Each row is a point. To make a cloud, some directions were put in groups of two or more. Within a group, all points are equally far from the middle, so they leave a hole (a ring in 2 directions, a hollow ball in 3). The other directions are filled evenly. Then the cloud was stretched, turned, moved and blurred a little. How many holes are there, and how many directions does each take, smallest first?
In the rows, 100 means zero.

Cloud (22 x 3):
0: 171 115  76
1: 106  70  84
2: 153  82  92
3: 115  92 153
4: 113 132  74
5:  75 119  80
6:  93 120  57
7:  26 103 133
8: 102  73 129
9: 177  87  66
10:  68  94  78
11: 148  73  73
12:  48  81 120
13: 160 104  99
14: 176  92  72
15: 168 100  86
16:  76  75 101
17: 157 127  72
18: 107  72 126
19: 136 125 110
20:  77  85  74
21:  72  71 155
Holes: 1 (2)

Cloud:
0: 134  91 122  65
1:  75  95  82 146
2: 130 147  37 168
3: 117 116 115 162
4: 137 113 115 118
5: 120 102  48 106
6:  77 139 150 161
7: 123 130  68 142
8:  94 146 137 134
9: 100 133  79 103
10: 103 120 137  63
11:  55 131 127 164
12:  77 128 124 171
13:  82 107  68 130
14:  65 103 136  84
15: 124  82 138 120
16:  65 112 144 142
17: 104 136 152 151
18:  65  93 161  69
19:  42 103  80 178
20: 105 130  69  98
21: 123  90  76 108
22:  71 138 153  92
23: 106 103  87 165
24: 130 105 104 124
25: 108 144 120  97
26: 139  91 116 143
27: 116 117  60  94
28:  58  94  79 163
29:  84 131 157 137
Holes: 0

Cloud, 29 rows:
0:  92  82 140  76
1: 142 108  50  82
2:  54 128  51 109
3: 133  82  55 106
4: 112  80  45 126
5: 107 105  92  52
6: 139 115  42  89
7: 115 110  32 115
8: 126  69 113 101
9: 142 106  51  81
10:  46 139  65  95
11:  44  97  90  87
12:  74  96 108  63
13: 124 120 122  97
14: 128 130  46 104
15: 120  96  36 116
16: 128 129 103 100
17:  50 130  57 100
18: 126 135 111  84
19:  25 105 149 119
20:  73 126  43 119
21:  97  67 114 154
22:  38 143 136  86
23:  29  75 133 117
24:  83 112  35 122
25:  33  76 120 110
26:  59  94 163  85
27:  55 117  84  67
28:  31 138 130  99
Holes: 2 (2, 2)

Cloud, 50 rows:
0:  65 161  80  72  53  64
1: 110 133 127 109 109 114
2:  77  80 116  68  75  74
3:  53 107 111  74  74  84
4: 113  99  97  46  85  80
5:  76 101 136  74  51 116
6:  83 152 113 105 102  42
7:  82  62 167  80 119  72
8: 101  45 121  95  90  52
9:  89  96 129 131 176  67
10:  92 127 110  76  60  89
11: 104  86  87  95 105 134
12:  54  98  97 122 110 102
13: 127 100 110  96  64  70
14: 103  89  89 139 183  45
15: 117  77 101 146 195  86
16: 122  68 121 109 102  64
17:  81  75 165  56 122  23
18:  88  60 113  72  67  95
19:  84  81  73 129 147 118
20: 113 101 133  69  97  33
21:  94  63 147 115 161  67
22: 101 160  66 145 102  68
23: 107  73 126  91 143  76
24: 107 126  89  63 110  41
25:  80 124 116 128 178 127
26: 114 139  83 116  92  76
27: 139 126  98  99 111 117
28:  59  83 117 139 109  47
29:  79 104 110 102 147  35
30: 108  77  88 118 120  70
31: 119  98  93 131 155  94
32:  78 167  88 106  93 113
33: 113  79 110 106 162  66
34:  91 111  97  83 119  48
35:  88 135 113 148 187  99
36: 107  87  48  96  81 121
37: 100 102  78 128  55 151
38:  48  77 114 113 138  60
39: 106 159  70 117  96  94
40: 140  82 133  47  74  60
41: 104  66 105  85  80  91
42:  96 104  51 120  80 122
43: 129 102  89 106 140 111
44: 101 106 102 108 156 123
45:  82 109  75 103  99 101
46: 117  98 112  83  93  46
47: 114 108 105 105  83 118
48: 108 129 159  47  69  25
49: 100 129 143 110 109  37
Holes: 0

Cloud (73 x 8):
0:  89  88 104  58  44 116  83  84
1:  66  72  87  62 151  87  86  88
2: 157 143 112 105  82 119  55  39
3: 154 137 116  55  96 134 140  48
4:  87 102 126 124 186  72  84 106
5:  62  75  86 116  65 144 117 135
6: 109  86  73 157 147  82  80 160
7:  70 130  74 131 108 117 124 150
8:  42  82 106  51 166 116 104 115
9:  65  59  78 126 129  78  45 103
10:  99  53 121  88  35  59  85 109
11:  63  94 128  20 149 150 128  83
12:  72 124 113  66 105 107  98 131
13: 121 109  98 125 110  63 112 128
14: 112  82  99  96 102 107  58  40
15:  72 107 101  56  92 126  99 147
16:  45 121 124  61  99 157 118 137
17:  71  95 135  90 145 123 127 101
18:  68  43  85  86  41 127 124  82
19: 152 122 105  63 126 139 161 109
20:  72  59 158  49  71 124 106 106
21:  73 134  84 167 125 154 119 114
22: 112  58 113 126  77 103 100 108
23: 132  89 137  97 103 122  77  80
24: 130  86 110  68 124 112 177 118
25:  49  79 134  63  99 118 103 159
26: 130 162 103  77 128 112 101  82
27: 137 145 115  46 120 110  91  76
28:  72 105 110  64  79  81  45  81
29: 100  91  94  44 160  70  77 107
30:  57  84 102  18 121 129 104  69
31: 137 105 100 136 152  92  97 124
32: 144  63 116  60 104  98 131  81
33:  97  98  79 139 173  80 103 123
34:  92  54  80 126 143  63  60 100
35:  89  64  96  48 143 107 107  82
36: 147  73 106 107  64 136 121 127
37: 107  87  95  67 110 138  67  56
38:  66  97 102 119 109 158  93  57
39: 133 154 130 150  92 143  60 115
40: 109 105 120 101 111  94  40 125
41: 155  72  73  77 109  86 141  97
42:  84  86  91  94 175  57  86  78
43:  60  94  93 104 111  77  24  87
44: 143  93 108 195  80 104  88 116
45: 108 120  61 108 108 147 157 157
46:  37  89 141  85  68 125  59 140
47:  93 146  69 122 125 135 127 117
48:  60 107  84 104 105 138  76 147
49: 109  78  62 114 127  93  87 141
50:  83 108  87 107 179 132  99 135
51:  78 101 120  79  87 126 165 122
52: 143  73  60 132 159  54 107 149
53: 140 112  98 105  92 142 113  49
54: 107  60 115 160 109  99  82  91
55: 110  84 123  85 113  70 124 143
56: 112 110 106  65 112  89  96 125
57:  95  65 127  29  82 125  90  81
58:  60 150 130 106 140 111  95 132
59:  80 138  73 105 138 106  72 106
60: 194 103  99 104 113  79 120  49
61:  96 101 109  63  57 180 159 145
62:  72 123  98 140 117 125 112  89
63: 136  77 112 125  83 100  78  68
64:  87  71 130 119  69 118 131  92
65: 112 155 126  84 138 140 132  82
66:  70  87 117 142 128 121 144 111
67: 126  32  86 113 110 121 114  67
68:  73  90  87  25 139 125 115  80
69: 100 138 116 115 114 101  34 134
70: 110  52 119 117  41  68  86 122
71: 139 127 104 124  88 110  77 116
72: 155 182  82 137 140 102  93  90
Holes: 0
